Each row is a point. Before rounding, the points of a table are all equally far from one centre. They may lie mostly on one side of it. Write the centre, to within rounding.

Points (8 x 2)
-38 24

-51 11

-43 -36

-22 -45

-34 -42

-55 -16

-37 -41

-56 -14
Centre: -19 -8

Points (8 x 4)
-53 5 2 -54

-44 -6 6 -61

-22 4 31 -65

-50 8 23 -55

-27 -21 22 -52

-26 20 26 -66

-20 11 -3 -71

-38 5 -7 -65
Centre: -20 9 8 -35

Points (11 x 8)
23 68 49 -16 29 38 2 63

64 10 2 1 -43 44 -37 11

49 18 12 2 7 31 35 81

22 44 -29 18 -43 4 -3 67

51 15 7 -53 39 -7 -9 70

-5 51 47 -5 -20 42 -73 9

35 54 27 6 -23 25 44 41

26 9 85 -11 -25 25 -53 12

85 17 30 0 13 8 4 52

50 37 39 -1 50 8 -62 7

61 8 5 -22 19 42 -41 -22
Centre: 3 8 16 -3 5 11 -16 28

Points (18 x 11)
14 -28 27 19 -9 -17 -28 -42 -21 22 -95

-12 -24 -22 0 -65 0 -14 5 -24 0 -60

7 -40 51 10 12 -20 4 -34 -7 -13 -84

34 -50 11 1 -25 -71 -66 31 -28 24 -51

54 0 17 11 -36 -39 -39 -22 -59 37 -68

50 -21 26 37 -47 -13 -16 -5 -33 33 -86

41 -23 41 31 -24 -4 -49 -32 -30 8 -31

27 -38 -4 5 -18 -15 -52 -16 -63 24 -66

10 -29 2 7 -59 -16 -30 -5 -68 39 -41

5 -20 35 -22 -15 5 -3 2 -84 5 -52

45 0 34 19 -42 -35 37 -3 -64 7 -66

29 -22 42 45 -16 -4 18 21 -46 35 -71

41 -21 37 50 -38 -29 26 0 -42 -11 -21

3 -22 52 7 14 -5 4 6 -65 22 -75

27 -8 32 44 -6 -52 -23 -6 -50 59 -23

33 8 12 31 -23 -6 -30 -5 -51 52 -64

27 7 12 1 -33 -21 -72 -1 8 28 -69

3 6 12 31 1 -5 -11 -18 -55 23 -76
Centre: 24 -19 17 -11 -14 -35 -2 6 -12 17 -39

Points (17 x 14)
19 -31 14 -7 19 20 22 -82 23 89 -25 39 12 -41

-26 -33 22 -21 -23 -9 12 -73 9 24 -50 14 -4 -85

-9 -33 18 -36 -20 32 35 -70 0 63 -32 39 22 -63

-1 -27 -6 -20 9 11 52 -57 25 69 -17 49 13 -61

4 -28 36 9 -3 2 45 -76 32 51 -24 -2 -3 -52

-35 -33 19 -58 -10 12 16 -71 -4 39 -25 73 -20 -43

3 -46 17 -6 25 -3 17 -86 28 11 -19 -15 27 -47

-10 -76 -3 4 -20 5 29 -39 7 34 2 11 14 -74

37 -23 4 -1 -1 4 13 -68 43 60 -24 39 14 -69

10 -49 29 -6 7 -32 31 -75 -7 51 -3 28 23 -31

-2 -21 30 -30 -12 1 3 -62 42 15 -31 38 12 -76

-6 -58 23 -29 19 20 -11 -84 32 39 -44 10 16 -64

6 -13 22 -10 -20 -1 23 -62 30 70 -23 38 -15 -77

7 -35 -13 -32 -7 -13 45 -55 21 45 -36 37 2 -84

0 -45 14 -1 -10 -1 10 -94 5 57 -34 34 13 -71

52 -25 21 -1 2 -13 0 -62 37 25 -41 37 -9 -73

31 -25 34 -53 -35 18 37 -43 8 61 -21 35 -3 -59
Centre: 7 -24 -12 -16 0 16 -3 -36 -5 29 -29 12 -20 -14

Points (23 x 20)
-7 7 -61 -57 -29 0 -26 -4 43 41 -45 36 71 -7 -6 -17 -13 -44 -17 -62

-16 -25 -50 -83 -12 1 -17 8 20 32 -25 0 66 22 -19 21 6 -67 -18 -62

19 2 -46 -74 -60 20 -10 9 27 23 -63 25 75 19 21 2 18 -38 12 -77

20 18 -66 -51 -56 -14 -2 20 30 48 -28 38 12 28 -20 -1 24 -27 28 -74

-17 8 -35 -22 -36 3 -19 28 42 36 -45 22 40 -20 11 68 15 -42 -6 -90

-2 -1 -25 -48 -42 29 0 22 24 60 -51 35 79 -20 -41 28 -22 -32 29 -66

61 -22 -40 -59 -24 -4 -33 -6 56 -10 -40 8 65 -9 -20 3 -8 -18 16 -20

-49 10 -29 -47 -24 8 7 7 31 31 -56 11 77 -14 23 28 -3 -27 21 -49

14 -16 -37 -75 -36 3 14 -12 66 21 -51 17 49 1 -17 23 -17 -48 16 -71

3 -4 -56 -76 -25 -7 -15 5 73 43 -55 24 63 -19 -31 1 9 -17 6 -36

16 21 -17 -71 -20 27 29 17 17 31 -54 8 90 16 29 26 -3 -48 -31 -41

29 10 7 -53 -7 36 -15 -36 59 32 -60 33 37 -31 19 8 0 -45 31 -54

14 13 -24 -44 -22 2 -18 52 -2 -7 -48 9 62 43 -4 -4 -16 -75 -8 -35

36 -45 -40 -63 -33 4 -16 -16 38 17 -41 2 72 12 11 37 16 -44 9 -60

15 -5 -49 -49 -18 4 -3 -13 28 13 -39 23 86 21 -3 34 23 -63 -6 -61

24 -10 -24 -89 -84 21 -20 17 11 24 -40 31 65 -12 -8 40 7 -75 -9 -50

0 -12 -48 -67 -25 24 9 17 43 46 -57 26 68 -7 15 51 -1 -61 -7 -73

40 -27 -57 -62 -13 11 5 -33 50 9 -57 13 6 -6 -10 15 2 -45 8 -71

-2 -12 -49 -52 -47 15 13 0 54 9 -50 -8 66 15 14 9 -3 -41 5 -45

17 -24 -26 -51 -13 14 -7 -12 69 38 -33 33 68 5 -19 7 8 -31 12 -74

8 -1 -46 -67 -6 -17 -7 14 54 60 -39 12 74 -17 -25 -12 -17 -28 35 -44

8 -37 -19 -69 -32 27 -38 21 36 32 -32 21 42 -36 -12 -1 -21 -69 33 -85

4 27 -16 -56 -32 -39 -14 -8 60 39 -64 34 31 5 5 26 -12 -44 25 -51
Centre: 22 8 -18 -61 -14 13 -13 24 2 24 -30 17 23 -19 -1 18 8 -22 2 -39

Points (30 x 24)
-9 39 7 14 -58 7 -2 1 43 -12 13 -59 16 47 -19 9 19 10 1 4 -50 -48 21 2

-30 46 6 13 -26 -14 33 -50 63 25 -25 -52 -23 50 -6 6 10 -20 8 6 -42 -46
 13 33

-33 58 42 34 5 15 30 -54 42 15 -9 -45 34 37 -20 31 8 -35 3 20 -57 -24 13
 -2

-16 -2 24 27 -10 10 17 -24 51 32 -30 -80 -5 61 -21 24 8 -25 -10 25 -3
 -90 3 38

-14 19 70 29 -19 0 2 -29 32 11 -29 -74 -14 54 -13 61 -10 0 -17 39 -31
 -51 5 18

-4 29 32 17 -23 42 21 -2 61 12 0 -36 24 50 1 30 6 -20 -19 -1 6 -32 -26
 -26

31 18 29 17 -27 11 55 -31 56 4 -10 -39 27 49 -14 3 23 -18 4 0 -33 -68 1
 9

-11 49 14 5 -28 17 44 -3 54 8 -27 -45 8 1 4 17 4 -44 -17 10 -28 -60 9 25

13 -3 47 13 30 19 -9 -45 34 -13 23 -74 -18 60 -18 -18 14 -5 13 -5 -46
 -52 10 14

-4 41 -1 26 -6 0 44 -31 53 -8 -18 -60 -13 31 -24 14 28 46 -7 18 -13 -56
 -30 4

-16 37 30 14 -34 -14 23 -72 24 18 -18 -68 -9 19 -9 10 9 12 -31 20 -38 -3
 -3 -11

12 15 27 26 -38 12 33 -39 30 23 -10 -54 15 19 9 -23 -1 -19 0 26 -42 -75
 -1 2

-6 55 33 38 5 29 35 -32 44 31 -13 -79 30 34 -11 30 1 -7 -33 16 -23 -59
 25 4

-19 50 34 1 -12 34 17 -30 51 30 -5 -63 21 22 -4 8 12 -29 -5 37 -45 -52 8
 25

-11 4 4 19 -15 6 47 -42 50 2 -7 -84 33 48 -12 16 13 -17 10 -8 -3 -71 -11
 11

5 69 13 20 -3 -9 51 -35 21 5 39 -61 24 25 -18 -5 13 -19 -24 10 -44 -39
 24 -2

-30 30 -1 35 3 -26 2 -45 47 18 2 -15 9 38 -14 17 -8 -32 -18 19 -33 -95
 10 -22

23 59 54 13 -9 9 2 -11 45 10 -7 -79 12 46 -30 17 -12 -45 5 -16 -35 -41
 -3 43

-21 54 12 29 -27 19 -1 -37 23 -12 -6 -90 -3 36 -30 22 22 21 -2 24 -1 -46
 2 19

-16 37 36 23 12 5 19 -86 24 20 -8 -65 -2 54 -23 34 7 -14 10 -1 -20 -72
 -8 15

7 26 15 22 -17 11 17 -36 30 -10 -29 -77 40 49 5 51 -6 -10 -35 35 -24 -48
 -16 8

-21 64 18 27 0 33 18 -61 42 7 24 -67 43 41 -25 15 8 -2 -3 0 -21 -37 6 19

-39 56 26 11 -20 3 14 -40 37 22 -20 -53 45 24 -14 2 5 -42 21 26 -41 -41
 -28 10

16 46 12 29 -33 21 26 -62 32 22 -17 -57 13 27 -30 13 19 8 15 -1 -26 -34
 4 4

-8 39 13 19 -39 5 -12 -39 20 -3 11 -39 1 71 19 6 7 -22 -9 29 -5 -71 1 -3

0 17 15 -2 -43 -5 13 -26 37 5 -22 -81 16 42 -15 31 -4 -12 -4 44 -44 -54
 -20 25

-9 37 -5 15 -37 25 18 -34 17 4 -11 -66 -14 17 -33 12 19 -3 -19 7 -50 -49
 27 -2

-33 45 24 33 -34 7 -4 -39 74 -3 -25 -49 4 22 0 -24 0 -10 -26 8 -25 -66
 -5 10

-31 56 9 47 -39 -11 46 -52 13 -9 -7 -33 -17 21 -35 14 4 -22 -14 31 -48
 -21 -6 17

-5 41 52 6 1 29 26 -34 60 13 -37 -63 20 18 -18 2 2 -12 -26 48 -19 -48
 -12 16
Centre: -20 9 27 29 16 -18 8 -3 8 14 -6 -28 14 35 -14 4 6 0 -20 -5 -19 -27 -5 30
